Every row gives one point. The points of each table are mixes of a few directions, plus a little noise. Count the directions of each table, and those that both share. Where both have some left over, give the other angles between the two spaces (their principal angles), to ten degrees, smallest first.
In the rows, 128 means zero.

First (7 x 2)
[[129 164]
 [128 150]
 [127  82]
 [127  88]
 [128 104]
 [131 218]
 [127  90]]
Second (4 x 2)
[[180 185]
 [106 103]
 [127 127]
 [100  97]]
Directions: first 1, second 1, shared 0; angles 40

First (7 x 4)
[[146 134  78  98]
 [140 117 171 111]
 [106 153  49 160]
 [133 114 186 121]
 [134 126 121 120]
 [120 114 205 146]
 [120 138  87 140]]
Second (6 x 4)
[[134 142  52 115]
 [127 125 142 130]
 [129 128 124 127]
 [131 135  93 122]
 [119 105 249 149]
 [130 131 110 125]]
Directions: first 2, second 1, shared 1

First (9 x 8)
[[102 101 101 116 134 145 154 118]
 [126 120 113 150  95 137 164 120]
 [178 180 178 155 111  94  82 144]
 [123 135 147  92 181 119  75 140]
 [145 134 124 167  74 128 162 122]
 [142 146 153 120 146 115  92 139]
 [145 140 130 159  87 125 147 125]
 [ 47  61  85  29 237 164 117 119]
 [142 137 125 163  84 127 157 124]]
Second (7 x 8)
[[165 200 227 170 112  87 156 153]
 [131 114  96 142  98 138 135 117]
 [138 101  66 124 109 142  79 114]
 [108 143 173 159 107 126 241 129]
 [121 117 115  96 163 129  81 128]
 [127 131 138 106 159 124  96 133]
 [105  91  82  99 148 149 112 117]]
Directions: first 2, second 3, shared 2

First (7 x 9)
[[140 161 131  89 119  81  93 104 118]
 [108 102 152 156 129 152 126 164 133]
 [102  84 151 177 134 178 146 177 140]
 [135 122 105 138 135 148 161 119 130]
 [178 160  33 103 142 132 203  47 124]
 [123 159 170  85 110  61  48 128 117]
 [110 107 153 150 127 145 121 159 132]]
Second (10 x 9)
[[109 145 112  92 128 155  99 130 112]
 [122 111 154  96 125 136 143 109 166]
 [121 185 118 147 117 147 147  89 140]
 [168  53 154 203 138  47 159 178 132]
 [152  53 173 176 168  56 136 178 149]
 [169 120 117 111 158 190 125  74 100]
 [ 88 168 122 146 143  94  90 178 129]
 [138 142 114  93 115 184 136  79 118]
 [116 113 102  70  71 154 124 133 102]
 [ 96 190 114 145 119 122 117 132 134]]
Directions: first 2, second 5, shared 0; angles 40, 70

First (8 x 12)
[[152 221  94  80  90 167 147  87 104 175 153 113]
 [159 150 139 126 128 143 143 105 123 144 127 124]
 [ 83 166  73  89  95 133 114 141 117 137 153 121]
 [154 103 161 153 149 124 136 121 135 122 112 132]
 [123 107 136 139 137 120 125 136 133 118 121 132]
 [ 91 103 114 130 129 112 110 155 134 110 129 132]
 [135  90 155 155 150 115 128 136 139 113 113 134]
 [124  82 151 154 149 111 121 143 138 106 114 136]]
Second (11 x 12)
[[115 107 134 117  93 109 125 138 117 151 136 141]
 [103 141 142 143 137 108 108 116 113 150 140 165]
 [119 116 109 113 125 141 128 136 154 107 116 105]
 [249 122 196 155 143 150 181  89 121 139  99 110]
 [101 131 137 164 157 108 129 114 109 168 173 167]
 [ 68 139 128 119 131 127  89 106 166 134 110 151]
 [152 141 136 124 126 123 113 151 109  83  95 120]
 [113 116  97 108 117 136 127 154 141 104 127 103]
 [121 121 104 101  96 127 125 155 123 112 125 109]
 [148 162 110 130 136 142 149 118 108 145 157 121]
 [123 113 116 135 147 137 134 130 147 114 130 114]]
Directions: first 2, second 6, shared 2

First (9 x 18)
[[124 130 130 118 122 126 123 128 129 132 141 118 134 115 139 128 132 134]
 [140 132 102 163 133 124 151 115 129 112 119 156 108 166 114 112 116 105]
 [122 125 142 110 127 131 117 135 128 136 130 114 139 110 133 137 135 141]
 [ 95 111  94 108  99 110 158  99 188 117 249  78 177 132 214  89 163 160]
 [145 119 168 134 164 146 111 154 100 136  30 155 111 135  56 166 113 125]
 [124 126 113 134 123 123 141 118 141 121 152 125 133 141 144 114 132 128]
 [125 122 151 111 135 134 115 140 124 137 111 119 137 113 118 145 133 141]
 [155 192  92 160  94 118 108 122  70 133 126 168  62 101 133 109  88  63]
 [121  96 159 114 155 139 129 141 143 130  93 119 151 140 101 152 140 157]]
Second (9 x 18)
[[137 140 127 130 123 139 100 137 118 138 133 127 110 102 130 134 111 111]
 [115 126 102 132 113 128 138 116 157 125 174 112 132 124 167 105 119 128]
 [140 113 128 129 136 124 127 123 136 119 163 121 148 149 131 133 155 135]
 [140 142 156 121 136 118 126 136  79 131  64 157 120 130  84 147 139 127]
 [126 158 146 117 116  95 157 121  67 124  55 169 120 137  96 126 145 130]
 [ 79 110 120 129 132 167 142 146 192 143  71 107 107  96 136 112  47 141]
 [153 111 114 134 133 127 108 119 146 118 225 106 154 150 154 132 166 124]
 [ 78 102 125 124 133 127 191 117 176 118  79 123 145 154 131 103 112 166]
 [185 151 133 132 127 126  63 136  78 134 192 133 119 113 124 158 159  93]]
Directions: first 3, second 4, shared 2; angles 70
